Every row gives one point. A path goes straight from each point to the next, and from the last back to the first. The post is the endless flat space through its rows: a point in 2 columns, a line in 3, a plane in 4, and so on, so that a path can go around it. Count how often the path circles the post. Going back the other way cancels.

Post:
[[-8 11]]
Path (11 x 2):
[[-11  -6]
 [  5  -5]
 [ 33  28]
 [ 60  16]
 [ 12 -19]
 [ 20 -23]
 [-25 -13]
 [-47   4]
 [-10  56]
 [ 24  40]
 [ 39 -34]]
Times around: 1

Post, 7 rows:
[[ 30 -12   3 -32 -15 -10 -13  -4]
 [ 11  27   2 -23  10   4  -6 -21]
 [-44 -20   0   0 -21 -19   0 -21]
 [ 19  33  -1  22 -30  11   0   5]
 [ -3  18  -9  -5  -2 -12 -29   6]
 [-10 -10   5  -9  11 -11  -9  26]
 [-23 -43 -23   8  26 -25  20  14]]
Path (29 x 8):
[[-30   7   5 -48  22   1  -9  -3]
 [  1 -28 -13 -13 -16 -31  -3   7]
 [ 37  15   4 -23  13 -24  -2 -34]
 [ 28 -16  20 -13  10   2 -16   4]
 [  0  17 -28  15  13   9 -31  48]
 [-36   8 -19  21 -20  -9   8 -10]
 [ 20 -21 -13 -19   8 -22  -2  22]
 [ 44 -10  14 -27   2 -18 -10  20]
 [  0   8 -11   4  25  -4  -1  -3]
 [ 30 -16 -26 -15  21  10 -15   2]
 [-41  13  -1  -5 -31  -7 -30  26]
 [ -1 -21   9  -6  10  -9  35  23]
 [ -4 -15  17  -2  -1 -22  22  -8]
 [-50  11  12  48   2  -3 -23  24]
 [-12 -25 -30 -29  36 -17 -39   0]
 [-29 -20  -5 -10 -36  -4  -4  23]
 [-10  -9  11 -17 -11 -20   5  42]
 [ 25   6  25 -44  11 -14  13 -24]
 [ 37   5  16 -15 -13  -7 -35  -8]
 [ 11 -14 -17  -2  -2   4  -5 -34]
 [-12   1  11   6 -11   1 -19 -20]
 [ -3   8 -16 -11  26  17 -25 -23]
 [ -8 -19 -20 -11  -4   4  21 -21]
 [ 29  20 -12 -26   4  -8  18   2]
 [-16 -53 -23 -18 -36 -42  -1  -7]
 [ 32  38 -15 -33  12 -20   8 -27]
 [ 17 -60   4 -29 -12 -39 -11   6]
 [ 37  -7  -4  10  -5   7  -1 -10]
 [ -3  -2  -2   1  -1   2  -9  21]]
Times around: 5
